Every row gives one point. To make a cloud, some directions were put in groups of two or more. Within a group, all points are equally far from the middle, so they leave a hole (a ring in 2 directions, a hollow ball in 3). The other directions are filled evenly. Then the cloud was stretched, turned, moved and blurred a little. Count the holes, and give their numbers of directions, smallest first.

Cloud (14 x 2):
| -.18 |  .36 |
| -.20 | -.17 |
| -.10 |  .11 |
|  .18 | -.30 |
|  .27 | -.08 |
| -.34 |  .02 |
| -.39 |  .02 |
| -.04 |  .42 |
| -.08 | -.43 |
| -.27 | -.31 |
| -.55 | -.05 |
| -.24 | -.14 |
| -.46 | -.13 |
|  .33 |  .03 |
Holes: 0

Cloud:
|  .34 | -.18 |  .23 |
|  .27 | -.31 | -.24 |
| -.21 | -.13 |  .06 |
|  .13 |  .31 | -.42 |
| -.13 | -.27 | -.03 |
| -.07 |  .49 | -.08 |
| -.06 |  .25 | -.41 |
|  .32 | -.06 | -.38 |
| -.05 |  .51 |  .07 |
|  .39 | -.22 | -.05 |
|  .00 |  .38 |  .33 |
|  .12 |  .13 |  .46 |
|  .12 |  .53 |  .01 |
| -.12 | -.27 | -.09 |
|  .16 |  .23 |  .41 |
|  .30 | -.30 |  .12 |
|  .28 | -.05 |  .35 |
|  .32 | -.13 | -.35 |
|  .13 | -.31 |  .29 |
| -.01 |  .07 | -.47 |
Holes: 1 (3)

Cloud (20 x 3):
|  .12 | -.07 |  .44 |
| -.02 |  .04 |  .46 |
| -.08 | -.23 |  .46 |
|  .00 | -.27 |  .45 |
| -.26 | -.02 | -.36 |
|  .41 | -.23 |  .07 |
| -.43 | -.10 | -.12 |
|  .10 | -.48 | -.12 |
|  .14 | -.37 | -.28 |
|  .41 | -.09 |  .11 |
|  .38 | -.20 |  .18 |
| -.37 | -.04 | -.24 |
| -.07 |  .21 |  .38 |
| -.29 |  .34 |  .11 |
|  .22 |  .31 | -.05 |
| -.40 | -.27 |  .13 |
|  .16 |  .31 |  .13 |
| -.15 |  .24 |  .35 |
|  .24 |  .05 |  .32 |
|  .10 |  .06 | -.44 |
Holes: 1 (3)

Cloud:
|  .15 | -.05 | -.26 |  .36 |
|  .03 |  .34 | -.11 | -.18 |
|  .35 |  .00 |  .28 |  .16 |
|  .27 | -.04 |  .11 |  .31 |
| -.65 |  .03 | -.33 |  .03 |
|  .10 | -.01 |  .62 | -.20 |
| -.65 | -.08 | -.12 | -.03 |
| -.47 | -.03 |  .10 | -.22 |
| -.17 |  .26 |  .19 | -.22 |
| -.11 |  .20 |  .30 | -.03 |
| -.23 | -.43 | -.15 | -.05 |
| -.03 | -.23 |  .38 |  .05 |
| -.18 |  .37 |  .07 | -.26 |
|  .15 | -.20 |  .25 |  .10 |
| -.28 | -.05 |  .02 | -.12 |
|  .05 |  .14 |  .32 | -.47 |
| -.10 |  .01 | -.05 |  .60 |
| -.27 |  .03 |  .15 | -.41 |
| -.24 |  .31 |  .04 | -.42 |
| -.11 | -.11 | -.36 |  .33 |
| -.59 | -.09 |  .27 |  .06 |
|  .25 |  .14 |  .06 |  .35 |
| -.06 | -.38 | -.30 |  .18 |
|  .03 | -.13 |  .15 | -.44 |
| -.20 |  .22 |  .11 | -.25 |
| -.36 |  .21 |  .65 | -.15 |
| -.42 | -.17 |  .07 | -.42 |
Holes: 0

Cloud:
| -.52 |  .19 | -.29 | -.36 |
| -.26 | -.16 | -.34 | -.18 |
|  .11 |  .09 | -.12 | -.47 |
| -.30 |  .38 |  .08 | -.31 |
|  .43 |  .13 |  .08 |  .40 |
|  .27 |  .35 | -.31 | -.16 |
| -.30 |  .35 |  .14 | -.23 |
| -.45 |  .26 | -.19 | -.42 |
| -.13 |  .44 |  .11 | -.31 |
|  .05 | -.12 |  .02 | -.34 |
|  .23 |  .42 | -.27 | -.13 |
|  .21 |  .22 |  .39 | -.11 |
| -.06 |  .46 |  .16 | -.27 |
| -.15 | -.21 | -.28 | -.07 |
|  .64 |  .04 |  .10 | -.06 |
|  .60 |  .07 |  .08 |  .31 |
| -.26 |  .25 | -.46 |  .03 |
| -.25 |  .35 | -.10 | -.46 |
|  .43 | -.07 | -.24 |  .18 |
| -.16 | -.21 | -.16 | -.17 |
| -.30 |  .28 | -.15 |  .19 |
|  .02 |  .41 | -.30 |  .13 |
|  .14 | -.17 | -.14 |  .23 |
|  .29 | -.07 | -.35 |  .12 |
|  .15 | -.08 |  .20 | -.23 |
| -.08 | -.18 |  .05 | -.07 |
|  .38 |  .42 |  .10 |  .26 |
| -.27 |  .20 |  .20 | -.07 |
Holes: 2 (2, 2)

Cloud, 47 rows:
|  .24 | -.28 |  .00 |  .10 |  .55 | -.15 |
| -.20 | -.19 |  .18 |  .12 | -.14 | -.72 |
|  .15 | -.08 |  .40 | -.13 |  .58 | -.27 |
| -.06 | -.20 | -.26 |  .23 | -.42 |  .41 |
| -.18 |  .04 |  .42 |  .10 |  .40 |  .27 |
| -.01 | -.19 | -.08 |  .24 |  .43 | -.28 |
| -.06 |  .19 | -.03 | -.07 |  .11 |  .21 |
|  .31 |  .20 |  .01 |  .67 | -.23 | -.26 |
| -.01 |  .21 |  .36 |  .03 |  .11 |  .15 |
|  .21 |  .15 | -.06 | -.33 |  .07 | -.02 |
|  .09 |  .48 |  .21 |  .20 | -.39 |  .28 |
| -.08 | -.11 |  .14 |  .12 | -.17 | -.78 |
| -.18 |  .09 |  .21 | -.27 | -.03 |  .24 |
| -.24 | -.22 | -.07 | -.14 |  .12 |  .46 |
|  .30 |  .22 |  .08 |  .51 | -.26 | -.38 |
|  .04 |  .23 |  .40 |  .19 |  .39 | -.03 |
|  .10 |  .18 | -.31 | -.04 |  .13 | -.28 |
| -.08 |  .12 |  .20 | -.29 |  .11 | -.28 |
|  .19 | -.37 |  .18 |  .37 |  .07 | -.26 |
| -.28 |  .33 |  .14 | -.06 |  .19 | -.47 |
| -.01 |  .10 |  .35 |  .12 | -.28 |  .13 |
|  .47 |  .32 |  .20 | -.04 | -.13 |  .50 |
| -.05 |  .15 |  .30 |  .03 |  .18 |  .43 |
| -.05 | -.11 |  .52 | -.12 |  .03 |  .30 |
|  .02 |  .22 |  .50 |  .23 |  .14 | -.05 |
| -.09 |  .03 | -.06 |  .56 | -.30 | -.10 |
|  .21 | -.16 | -.06 |  .15 |  .35 |  .22 |
| -.10 | -.16 |  .64 |  .04 |  .11 |  .27 |
|  .25 |  .09 |  .37 |  .20 | -.14 | -.08 |
|  .06 |  .04 |  .36 |  .39 | -.22 |  .09 |
|  .03 |  .42 | -.31 | -.06 | -.16 |  .19 |
| -.08 | -.18 | -.20 |  .19 | -.48 |  .15 |
|  .17 | -.40 |  .49 | -.34 | -.06 |  .18 |
|  .65 | -.08 | -.33 |  .27 |  .00 |  .01 |
|  .01 | -.55 |  .15 |  .22 |  .22 | -.51 |
|  .03 |  .55 | -.02 |  .01 | -.14 |  .08 |
|  .08 |  .20 | -.24 |  .69 | -.24 | -.10 |
|  .78 |  .13 |  .00 | -.30 |  .16 |  .15 |
|  .07 |  .10 |  .24 | -.22 | -.31 |  .09 |
| -.07 |  .32 |  .22 |  .13 |  .21 |  .13 |
| -.06 | -.16 | -.39 | -.09 | -.15 |  .16 |
| -.13 |  .34 |  .24 | -.03 | -.19 |  .08 |
|  .09 | -.04 | -.15 |  .23 |  .31 | -.11 |
|  .37 |  .16 | -.30 |  .49 |  .08 |  .03 |
|  .44 |  .16 |  .40 |  .04 |  .01 |  .42 |
|  .08 |  .57 | -.03 |  .12 |  .00 | -.01 |
|  .56 |  .26 |  .29 |  .03 |  .00 |  .57 |
Holes: 1 (2)

Cloud, 51 rows:
|  .08 | -.27 |  .33 |  .02 | -.25 | -.32 |
| -.16 | -.39 | -.32 | -.14 | -.06 |  .31 |
|  .40 |  .03 | -.01 |  .14 |  .02 |  .24 |
|  .02 | -.43 | -.04 | -.26 |  .21 | -.29 |
|  .15 | -.14 | -.59 | -.16 | -.35 | -.08 |
| -.18 |  .27 | -.06 |  .36 |  .08 |  .31 |
| -.35 | -.19 | -.14 |  .40 |  .08 |  .52 |
| -.17 | -.24 | -.29 | -.42 | -.12 | -.06 |
| -.01 | -.31 | -.43 | -.32 | -.32 | -.22 |
|  .00 |  .08 |  .17 |  .44 | -.23 |  .24 |
| -.47 | -.01 |  .05 |  .13 | -.20 |  .33 |
| -.38 | -.40 | -.30 | -.09 |  .07 |  .27 |
| -.16 | -.12 | -.24 |  .49 | -.12 |  .16 |
|  .05 | -.33 | -.41 | -.09 | -.15 | -.19 |
| -.12 |  .26 |  .11 |  .14 | -.29 | -.11 |
| -.09 | -.21 |  .23 | -.16 | -.35 |  .17 |
| -.23 |  .00 |  .14 |  .24 | -.26 |  .55 |
| -.16 | -.20 |  .45 | -.05 | -.10 |  .29 |
| -.04 |  .37 | -.08 |  .38 | -.03 |  .30 |
|  .36 | -.18 | -.15 | -.40 | -.25 | -.10 |
| -.40 | -.23 | -.06 | -.01 | -.18 | -.50 |
| -.15 |  .18 | -.27 | -.14 | -.11 |  .44 |
|  .04 | -.11 |  .20 | -.04 | -.49 |  .04 |
|  .23 |  .35 |  .17 |  .43 | -.15 |  .42 |
| -.10 |  .27 | -.19 |  .15 | -.21 |  .73 |
| -.41 | -.07 | -.06 |  .33 | -.37 |  .22 |
| -.26 |  .17 |  .32 | -.02 | -.08 |  .24 |
|  .24 | -.31 | -.14 |  .44 | -.31 |  .20 |
| -.18 |  .10 | -.18 |  .27 |  .16 |  .03 |
| -.16 | -.22 |  .08 |  .40 | -.41 |  .26 |
|  .14 | -.52 | -.01 | -.08 | -.29 | -.34 |
| -.25 | -.20 |  .11 | -.06 | -.18 |  .42 |
|  .21 | -.46 | -.24 | -.28 | -.23 | -.15 |
| -.04 | -.04 |  .44 |  .16 | -.28 |  .23 |
|  .11 |  .05 |  .01 |  .45 | -.18 |  .79 |
| -.04 |  .16 |  .17 |  .36 |  .08 |  .10 |
| -.54 | -.29 |  .02 | -.16 | -.24 | -.12 |
| -.08 |  .22 | -.06 |  .31 |  .09 |  .34 |
| -.20 | -.01 | -.17 | -.17 | -.52 | -.04 |
| -.03 | -.25 |  .25 |  .53 | -.30 |  .44 |
|  .18 | -.45 | -.19 | -.06 | -.24 | -.27 |
| -.05 |  .14 | -.29 |  .19 | -.38 | -.13 |
| -.08 |  .04 | -.37 | -.32 |  .10 | -.27 |
| -.46 | -.47 | -.20 | -.41 | -.14 | -.46 |
| -.21 | -.16 | -.33 | -.15 | -.13 |  .42 |
|  .08 |  .15 | -.14 |  .31 |  .03 |  .21 |
| -.04 |  .11 | -.39 |  .26 | -.13 | -.03 |
| -.19 | -.11 | -.29 | -.15 | -.43 | -.36 |
|  .06 | -.20 | -.53 |  .03 | -.13 |  .09 |
| -.48 | -.31 | -.25 | -.14 |  .02 |  .28 |
| -.26 | -.64 | -.50 | -.09 | -.15 | -.32 |
Holes: 1 (3)
